Rows are points. A path goes straight from each point to the next, and from the last back to the first. The post is the endless flat space through its rows: a point in 2 columns, a line in 3, a plane in 4, and so on, so that a path can go around it. How many times does the path go around the post? Going back the other way cancels.

Post (1 x 2):
[[22 18]]
Path (24 x 2):
[[ 40  42]
 [ 66 -25]
 [ 28 -45]
 [ 28 -52]
 [ 67   9]
 [ 56  25]
 [ 32  -7]
 [ 14 -34]
 [-27  29]
 [-14  44]
 [  1  89]
 [ 38  70]
 [ 44  -7]
 [ 26 -69]
 [ -5 -33]
 [ 15 -81]
 [ 63 -41]
 [ 40  -7]
 [ 25 -18]
 [  4   7]
 [-23  -2]
 [ 20 -26]
 [-23  33]
 [ -7 101]]
Times around: 2

Post (7 x 8):
[[ -7  18 -22  34  -5  36  25   9]
 [ -5   4  16   3 -10 -38 -26  30]
 [ 39 -77 -41 -66  -7 -47  24 -15]
 [ -3 -42  22 -38 -32 -22 -50 -16]
 [ 57  26  17  15  24  68  -1  15]
 [ 56 -32  32   4   4  57  26  24]
 [-48  53  12   8  -5 -13  18   2]]
Path (30 x 8):
[[  61  -33   66  -63   39   14   47   72]
 [  -3  -69   14  -28  -18    2   11  -17]
 [  18  -36   10   33  -13   19  -63  -41]
 [ 104  -32   48   26   -4    6   -1   50]
 [  42   11    6   50   15   35  -26   11]
 [ -51    9    1   27    0   19  -47  -51]
 [  41   46   -9  -48   81   24   30    5]
 [  37  -77    1  -22  -16   34   64   43]
 [  35  -34   13    0    5   37  -53   14]
 [  18  -47   40   -1   15   -8    8    5]
 [  21  -45   -2    1  -22  -50   16   -1]
 [ -49   52   96    6  -29   -8   45   20]
 [ 113   15   -1    5   37   43  -18   62]
 [  76  -32   11  -26   30   60 -121   22]
 [  26  -30  -40  -52    5   52  -21    8]
 [  55   34   95  -71  -16   -2  -14   36]
 [  26  -42   52  -20  -47   31   12  -29]
 [ -11  -93  -44    3  -48  -62  -17    0]
 [ -23  -34   22  -37   24  -12   41  -13]
 [ -34    8  -33    2    9   46  -51    1]
 [ -95   44  -54   19  -47  -22   -1   47]
 [ -17   37   83  -25  -62  -11  -45   -2]
 [-100  -58    6    2  -95 -100   89  -16]
 [  24  -12    7   21  -55   76    6   13]
 [ -54   70    6   -7    8   86   65    2]
 [  58  -25  -13   21   18   71   -1   21]
 [   5  -23   34   14   12  -21   90   50]
 [  35   53   28  -24   28  -42   -1   -7]
 [  23   11  -41   32  -61   40  -27  -30]
 [ -38  -77   23    3  -68   23   73   32]]
Times around: 1

Post (17 x 18):
[[ 10   5  20   2 101  -8 -20  17  -8  20  30 -11   0  -9 -17 -55 -26  17]
 [-16 -17 -16  12 -24  38  -9 -41  24 -58  45  11 -32 -30  38  24  19 -45]
 [-51 -40 -27 -10  -7  15 -41 -39  14 -73 -18 -32 -33  16  12  13   3  38]
 [-56 -19 -52 -39  -7  25  -8 -30  18 -10 -39 -33 -36   1  11  39 -39   1]
 [ 26  33   8  47 -21 -18  15  17   8 -20  -2   2  12  17  -1  52   9 -33]
 [ 59  29  19  -1  53 -15 -41   8 -96  72  45 -26   7 -25 -24   5  13 -10]
 [  3 -21 -19  -9  10  38 -10  -9  23 -79   4 -13   4  -8 -14  66  -9   5]
 [  9  47  15  16 -29  35  63  -5 -43 -33  18  15 -13  -1 -24  20  34 -28]
 [ -7 -37  42 -54  33  -5 -13 -20  33  19 -27 -27  26   7 -37 -31  -5  37]
 [-16  21 -20  34   6  -6  -2 -12   6 -31  42  12 -25  17 -45  39  25 -58]
 [ -3 -21 -20 -37  -6  44  -2  -2  42 -66  21  -3 -59  46  14  48  15 -18]
 [ 28  -1 -20  -9  52  22 -14 -50  -5  37  -3 -45  32  -6  -2 -30  12  61]
 [  5 -64 -19  -9  52  48 -39 -42 -19   5 -47 -32   6  32  13 -38 -30  -8]
 [ 39 -20 -27 -15  16 -11   1 -33  -7   6  20 -51  16  19 -44 -43 -40  37]
 [ 65  -1  -5  32   2 -17   4  33  -9 -20 -33  56 -16 -36 -61 -27  46  -5]
 [  2   0  -3  33  -1  -4  58  -4 -24 -24  39  57 -25  25   0  76   7 -37]
 [ 26  21  40 -13  16  11 -47 -24   7  17 -36  52  24   5 -67 -64 -42  26]]
Path (29 x 18):
[[ -65   51   21  -42  -49   22   62 -121   26   -4  -28  -42   28   32
   -44   23  -49   49]
 [  22  -14  -26   20   59 -102  -42   50  -32    3  -17   25  -39    1
   -44   33   -6  -64]
 [  18  -10   -1  -20   26  -14  -21    6   11  -27   19  -20   -6   12
     4   21   73   45]
 [  -1   -2  -11   19   14   76   -8   -1    6  -25   -5    4    6   53
    56  -33  -53   15]
 [ -17    9    9   32   27  -56  -35   32   51  -13   36  -37  -23    9
   -92  -53   21  -41]
 [  -8   -7  -35   24   23   20  -27  -51    1    6  -45   24  -44  -39
    21  -85  -16   31]
 [  42   44  -14   32   66  -50  -63  -45   -1  -21   64   19   11  -22
   -68   15  -36  -31]
 [  41  -36   13  -27   82  -37  -12   22   11  -45   82   67   -7   15
   -52  -17   22   26]
 [ -46   15   21   12   12   30   45   14   21    4   15   16   33   26
    55  109  -27  -43]
 [  22  -19   13  -14  -80   31   10  -36  -80   -2   -7 -106   21   57
   -37   61   17   -9]
 [ -52   19  -23   40   30    3   51  -36   15  -25  -15  -12  -14  -30
   -33  -17  -70   12]
 [  64  -32  -33  -37  -16  -42   -6   23   23  -28  -83  -38  -33   11
   -74  -30  -27    7]
 [ -17  -37  -11   18   30   51  -33  -79   41 -103  -22  -24   76  -19
    30   -7  -31    5]
 [  31  -24    5    8   32   -2  -87   27   -2  -32    8   17    2   18
    -3  -10   37  -13]
 [  17   23   -7   -5  -19  -24   39   -7  -31   -4   48  -38  -12   26
    14    0  -25  -20]
 [  41    1  -48   40  -21   20   31  -49  -11  -13   -9  -54   39  -27
    58   75  -33  -11]
 [ -42  -20  -15    5   23   25  -14  -58  -50   43   14   -3  -72   55
   -69  -64  -30  -27]
 [ -24  -24  -42   17   25   22   -7  -35   40   20   31  -27  -52   68
    32  -15   55  -51]
 [ -44   30    8    4    1   19  -58   -6   -1  -41   -6    4  -28   24
   -34  -59  -20  -32]
 [  11   42   20   -2    8   28  -28  -16   19  -40    7   20  -12   48
    29  -12   31  -27]
 [  55   69   68  -61   48   77  -14  -71   12  -18   77   63   28   59
   -80   -3  -29  -10]
 [  32   47   11   14   17  -36    6   28  -11   16  -29   19  -32  -70
   -77   -6  -25   20]
 [  -8   39   40  -34  -24  -11   16  -10   16   68   32   35  -47   88
    -6  -30  -48   31]
 [  15  -26  -15  -38   19   35  -49  -29   28   30   35   29   -5    0
    -3   -4    0   -1]
 [ -52  -11  -21   20  -35   29    4  -84  -44  -34   11  -17   10   47
    28   48  -11  -58]
 [ -29   14  -40   35   45   69  -62  -52  -55  -14  -23  -21    9   18
    33   44  -48  -98]
 [  12   -9  -30   41   31   17  -35   17  -34  -35  -41  100  -25  -18
   -35  -15  -49  -18]
 [   3  -11   26   -2   31  -12   71   34  -56   11   78   12  -16   50
   -61   22  -73  -25]
 [  13   23   17   78  -29  -10  -33  -39   50  -14   23   -8   14   -1
   -45  -44  -18   -1]]
Times around: 1

Post (17 x 18):
[[ 29   9  20  32 -42  38   1  59  -3 -34 -57 -18  32  24 -36  39  -1 -14]
 [-10  19  -5   2 -27  37 -40  37 -12  20  17  21 -12  10  13 -90 -43  -3]
 [-43 -32   0  -8  -9  33 -45 -70 -37 -50  69  20  16  38 -31   5 -32  57]
 [-26  19 -38  12   2  36  -3  -9  37 -54  68 -32  23  -8  20 -10  81 -60]
 [ 17 -49  25  -6 -20  -2 -29  44 -44  24 -12  57  16  88  35   2 -10  38]
 [ 32  23 -50 -15  54  39 -61 -37   3 -70   8  55 -25  22  25  23   0   3]
 [-18 -50 -46  39 -69  38  13 -35 -63 -34 -32 -25 -25  22 -11   8 -32 -12]
 [-12  33  13 -25 -13   9 -15 -25  -2 -18  35  11  -5  50 -30 -51 -67 -24]
 [ 33 -45   6  36 -27 -39 -15 -40  25  68 -62 -80  -5 -53 -10 -56  39  -4]
 [ 41   4 -50  34  19 -45 -26  30  61 -31   4 -32  12 -63   5   5  24   7]
 [-24  29  12 -21  31 -12 -28   7 -31   3 -12  42 -35  10  68  24  91  34]
 [ 18 -10  12  37  16 -58 -31  45  59  24 -60  46  16 -25   1   7  -1 -43]
 [  2 -10  18  11  42   4   4  50  16  16 -34   7   7  25  60 -64 -15 -15]
 [  3 -67 -22 -77  21 -11  35  34  16  50 -80 -24  32  49  -4  30 -37  19]
 [-31 -36 -56  13  51 -16 -30  31 -23  -1  22 -47   0  19   5 -10 -17   5]
 [ 17 -30 -23  22  54 -18   4  11  -2 -31  48  13 -54  -6  26  68  30   0]
 [ 30 -27 -56  40 -16  33  25 -26 -10  16  45  55  17  20  48   9  36  29]]
Path (23 x 18):
[[  70  -74   -8  -46   43  -59   49   26  -33    8   41   -3  -10   36
   -20   38  -57   26]
 [  -8    4  -53  -13   97  -21 -110    1   -8  -11   46   50   17   35
    61   60  102   13]
 [  47    5   45   39  -22   94  -96   49   -2  -15  -79   -4   12   44
    30   -3   13   29]
 [  -3   -3  -49   -4    8   -2  -73   44  -36   -5  -11   13   35  112
     1  -40  -42   71]
 [ -19  -29  -53  -70   90  -24  -17  -45   27  -82  -19  -27  -23  -70
     8   51   77   -3]
 [  32  -33  -53   30    5   20  -30  -22  -37   60  -49  -61   16  -57
    36  -45   24   42]
 [  -9  -24   47  -49  -73   56  -18   43  -31  -37   60  -34   16   63
   -33    3  -36   44]
 [  44   -9   25  -41   26   17  -73   55   20  -36  -79  -31   40   72
    21   28   58  -78]
 [   7   -6   50  -94  -39  -68  -17   49  -45   40  100   35  -26   35
   -53  -10  -35  -10]
 [ -45  -70   23   -7  -16   44  -35   16   -1  -51  -48  -41   33   76
    -9  -16   32  -12]
 [ -60   12   19  -10   19   28  -91  -41   54  -66   -1  -13  -59   -4
    11   -9   42  -50]
 [  27  -76  -28  -53  -11   -9   81  -47   79  -39  -44  -68   58   40
    62   11  -19  -21]
 [ -23  -35  -37   21   37  -48  -80   72   16  -26   -8  -31   21  -21
    43  -58    4  -39]
 [   4  -37    1  -77    6   19  -93   41  -77   12   77  -46   70  113
   -48   10   -4   27]
 [   3   31   -2  -11  -59  -54  -22   85   13  -40    6  -40  -17   41
   -25    5  -36  -88]
 [  52   32  -17  -27   57  -13  -90   13   24  -25  -24  -19   71   67
    46  -58   28  -57]
 [  27   16  -70   18   70   28  -53  -34    7  -37  -57   29   21   22
    48  -43   16  -69]
 [  24  -14   68  -10   26   71  -44  -31  -14   -4   24   43  -16   39
    -6   24  -19   29]
 [ -16  -25    1  -13  -16    8  -57  -25   -9  -59   -7  -60  -36   -1
   -34  -36  -74   42]
 [ -14  -40  -61   50    9  -22  -96   32   29   41   26   43   42    7
   -27  -69  -16  -13]
 [  52  -64  -21    3  -13   87  -42  -49  -51  -25  -95  -19   74   45
   -11  -31   34   -1]
 [  62   31  -18  110  -76   17   59   28  -61   17   16    4   -3  -39
    28   -8  -11  -23]
 [  70   42  -16   88   17    1 -101   81  -60   30  -14   40  -23  -30
    22    2   22    1]]
Times around: 1
